Each row of a before or after table is a point. The points were changed in one or more steps. Then noise was added and the rows were shuffled. The steps act on columns, c1 being the first. Write out the steps. A step turns or swaps two columns, mirrors them in a line or flattens them onto one, adds a multiple of one to another, or multiplies or shifts one. Angles are multiples of 10 degrees, from the lower column toward the higher: turns from -170 to 170, lines from 10 to 170 but not 90. Use the fewest steps. Two steps may share a column if one is a turn and the other turns, adds or multiplies; they go together, in the order done. Otherwise the lowest column goes first.

Before (10 x 3)
[[ 0.07  0.11  0.06]
 [-0.33  0.04 -0.45]
 [ 0.58  1.00 -0.44]
 [-0.10 -0.18 -0.14]
 [ 0.13 -0.42 -0.41]
 [ 0.05  0.12 -0.40]
 [ 0.22 -0.22 -0.31]
 [-0.36 -0.17 -0.05]
 [ 0.50 -0.02  0.13]
 [ 0.15 -0.48  0.09]]
After (10 x 3)
[[ 0.06  0.18  0.05]
 [-0.13 -0.35  0.03]
 [ 0.41  1.07 -0.17]
 [-0.12 -0.32 -0.18]
 [-0.04 -0.09 -0.19]
 [-0.08 -0.20 -0.06]
 [ 0.01  0.13  0.03]
 [ 0.07  0.10 -0.15]
 [-0.09 -0.26 -0.01]
 [-0.04 -0.09 -0.11]]
Steps: flatten c1 and c2 onto the line at 70 degrees; multiply c3 by 0.4

Before (11 x 4)
[[-0.07  0.01 -0.08 -0.32]
 [ 0.24  0.48 -0.32  0.04]
 [-0.04 -0.02 -0.02  0.35]
 [-0.13  0.11  0.06  0.05]
 [ 0.02 -0.07 -0.31 -0.35]
 [ 0.23 -0.27 -0.35 -0.22]
 [ 0.02 -0.29 -0.26  0.28]
 [ 0.34  0.39 -0.19  0.10]
 [ 0.35  0.42  0.32 -0.33]
 [ 0.33  0.41  0.20  0.28]
 [-0.14  0.29  0.36  0.27]]
After (11 x 4)
[[ 0.07 -0.30  0.26  0.71]
 [-0.03  0.28 -0.38 -0.14]
 [-0.13  0.45  0.35 -0.71]
 [-0.12 -0.30  0.40  0.18]
 [-0.25  0.42  0.31 -0.47]
 [-0.37  0.43 -0.08 -0.33]
 [-0.44  0.42 -0.16 -0.98]
 [ 0.00 -0.05  0.04  0.37]
 [ 0.07  0.12 -0.14 -0.12]
 [ 0.10 -0.08  0.28 -0.25]
 [ 0.10  0.01  0.08 -0.30]]
Steps: turn c1 and c3 by 160 degrees; add -1.5 times c2 to c4

Before (11 x 6)
[[-0.08 -0.12 -0.28  0.31 -0.59  0.12]
 [-0.21 -0.02 -0.15  0.37 -0.35  0.12]
 [-0.02  0.36 -0.49  0.05  0.03  0.28]
 [ 0.04 -0.02  0.13  0.03  0.22  0.57]
 [-0.19  0.59 -0.32  0.51 -0.02  0.12]
 [-0.27 -0.27  0.23  0.36 -0.20  0.69]
 [ 0.16  0.15 -0.20  0.36 -0.08  0.62]
 [ 0.38  0.47 -0.11  0.07 -0.12 -0.12]
 [-0.02 -0.31  0.06  0.45 -0.03  0.35]
 [-0.23 -0.07  0.07  0.20 -0.32 -0.19]
 [ 0.12  0.15 -0.32 -0.01  0.07 -0.66]]
After (11 x 6)
[[-0.04 -0.03 -0.25  0.38 -0.15  0.60]
 [-0.60 -0.28 -0.15  0.58 -0.05  0.14]
 [ 0.01 -0.04 -0.62  0.10  0.02  0.29]
 [-0.04  0.29 -0.42 -0.23 -0.41 -0.12]
 [ 0.23  0.08  0.11 -0.04 -0.02  0.56]
 [ 0.09 -0.10 -0.34  0.08 -0.11 -0.67]
 [-0.06  0.23 -0.63  0.26  0.18  0.13]
 [-0.25 -0.06  0.34  0.42  0.22  0.70]
 [-0.40 -0.09 -0.10  0.48  0.15  0.11]
 [-0.35 -0.02  0.10  0.23  0.17 -0.17]
 [-0.05 -0.19  0.25  0.64  0.01  0.33]]
Steps: turn c1 and c5 by -80 degrees; turn c2 and c3 by -40 degrees; add -1 times c2 to c4

Before (14 x 8)
[[ 0.32 -0.18  0.30 -0.61 -0.12  0.03  0.12  0.48]
 [ 0.05 -0.15  0.29 -0.42  0.33  0.27  0.05  0.42]
 [-0.28 -0.05  0.00 -0.06 -0.28 -0.32  0.34  0.04]
 [ 0.21 -0.64  0.38 -0.18  0.32  0.42  0.05 -0.13]
 [-0.05 -0.16 -0.42  0.42  0.21 -0.05  0.49  0.27]
 [ 0.36  0.17  0.59 -0.35  0.36 -0.04  0.49 -0.02]
 [ 0.33 -0.06 -0.18  0.09  0.08 -0.03  1.01  0.07]
 [ 0.13 -0.07 -0.08  0.10 -0.23  0.33  0.02 -0.11]
 [ 0.38 -0.24 -0.22 -0.09  0.05 -0.12  0.52  0.56]
 [ 0.18  0.13  0.11 -0.71  0.33 -0.47  0.19  0.19]
 [ 0.19 -0.28 -0.19 -0.01  0.20 -0.01  0.42 -0.15]
 [-0.11 -0.04 -0.19  0.29 -0.05 -0.17  0.28 -0.05]
 [-0.35 -0.19  0.08 -0.55  0.13  0.24  0.42  0.03]
 [-0.23  0.07 -0.06 -0.46  0.26  0.06  0.38  0.50]]
After (14 x 8)
[[ 0.12 -0.04 -0.44 -0.04  0.25 -0.24  0.06 -0.63]
 [-0.04  0.39 -0.04 -0.18  0.17  0.18  0.30 -0.07]
 [ 0.25  0.08 -0.41  0.29  0.33  0.08 -0.19 -0.39]
 [-0.03  0.25  0.40 -0.42  0.20 -0.05  0.22 -0.46]
 [-0.17  0.27 -0.10 -0.24  0.03  0.35  0.07 -0.73]
 [ 0.25  0.32 -0.60  0.07  0.15 -0.32  0.26 -0.28]
 [-0.23  0.15 -0.05 -0.01 -0.25 -0.33  0.27 -0.18]
 [ 0.29  0.12  0.09 -0.09 -0.25  0.18  0.03  0.08]
 [-0.09  0.37  0.10 -0.16  0.05  0.27  0.78 -0.54]
 [-0.03  0.10 -0.59  0.32 -0.12  0.34 -0.18 -0.46]
 [-0.12  0.19  0.29 -0.19 -0.02 -0.12  0.21 -0.07]
 [ 0.35  0.63 -0.17  0.37  0.27  0.28 -0.11  0.08]
 [-0.51 -0.09 -0.73  0.15  0.32  0.14  0.09 -0.22]
 [-0.04 -0.03 -0.37  0.63  0.35  0.37  0.46 -0.26]]
Steps: mirror c1 and c6 in the line at 50 degrees; turn c7 and c8 by -150 degrees; turn c2 and c7 by 160 degrees; swap c3 and c4

Before (14 x 9)
[[ 0.29 -0.19  0.37  0.11  0.21  0.01  0.03 -0.27 -0.01]
 [ 0.29 -0.40  0.34  0.16  0.39  0.08 -0.20 -0.22  0.08]
 [ 0.31 -0.02 -0.13 -0.32 -0.26 -0.03  0.15  0.26 -0.22]
 [-0.02 -0.39  0.16 -0.05 -0.54 -0.22  0.48 -0.44 -0.14]
 [ 0.20  0.57 -0.29 -0.15 -0.32  0.05 -0.04 -0.04 -0.16]
 [ 0.16  0.19 -0.17 -0.13 -0.25 -0.34  0.01  0.44 -0.28]
 [ 0.45  0.42 -0.18 -0.06 -0.34  0.21  0.04  0.28 -0.42]
 [ 0.08  0.01  0.02 -0.24 -0.14 -0.29  0.75 -0.28 -0.26]
 [ 0.38  0.09 -0.31 -0.43 -0.27 -0.03 -0.03  0.07 -0.56]
 [ 0.32 -0.31  0.18  0.45  0.25 -0.13 -0.03 -0.29 -0.32]
 [ 0.48 -0.36  0.67  0.18  0.05 -0.25 -0.10 -0.20 -0.15]
 [ 0.02  0.00  0.61  0.10  0.28  0.15 -0.03 -0.34 -0.33]
 [-0.34 -0.16  0.12 -0.15 -0.25 -0.19  0.33 -0.44 -0.31]
 [ 0.48  0.39 -0.22 -0.33 -0.20 -0.26 -0.15  0.03 -0.29]]
After (14 x 9)
[[ 0.45 -0.20  0.10  0.13 -0.20  0.00  0.03 -0.27  0.17]
 [ 0.14 -0.03  0.00 -0.13  0.41 -0.02  0.15  0.27 -0.67]
 [ 0.07  0.01 -0.07 -0.01  0.12 -0.31  0.74 -0.28 -0.55]
 [ 0.10 -0.39 -0.50  0.08  0.25 -0.23  0.48 -0.43 -0.15]
 [-0.19 -0.16 -0.39  0.12 -0.09 -0.19  0.33 -0.45 -0.42]
 [ 0.40  0.00 -0.06  0.38 -0.53  0.14 -0.03 -0.33  0.02]
 [ 0.44 -0.40  0.25  0.09 -0.30  0.06 -0.20 -0.23  0.32]
 [ 0.79 -0.36 -0.10  0.30 -0.18 -0.26 -0.11 -0.19  0.22]
 [ 0.21  0.42  0.01  0.30  0.54  0.21  0.04  0.27 -0.33]
 [-0.04  0.59 -0.02 -0.02  0.47  0.06 -0.04 -0.04 -0.34]
 [ 0.00  0.19 -0.04  0.11  0.35 -0.36  0.01  0.44 -0.36]
 [ 0.09  0.09  0.10  0.08  0.54 -0.03 -0.04  0.07 -1.01]
 [ 0.35 -0.33  0.23  0.73 -0.11 -0.12 -0.03 -0.30  0.61]
 [ 0.23  0.39  0.16 -0.08  0.48 -0.26 -0.13  0.03 -0.72]]
Steps: turn c1 and c3 by -40 degrees; turn c3 and c5 by -130 degrees; multiply c4 by 2; turn c4 and c9 by 60 degrees
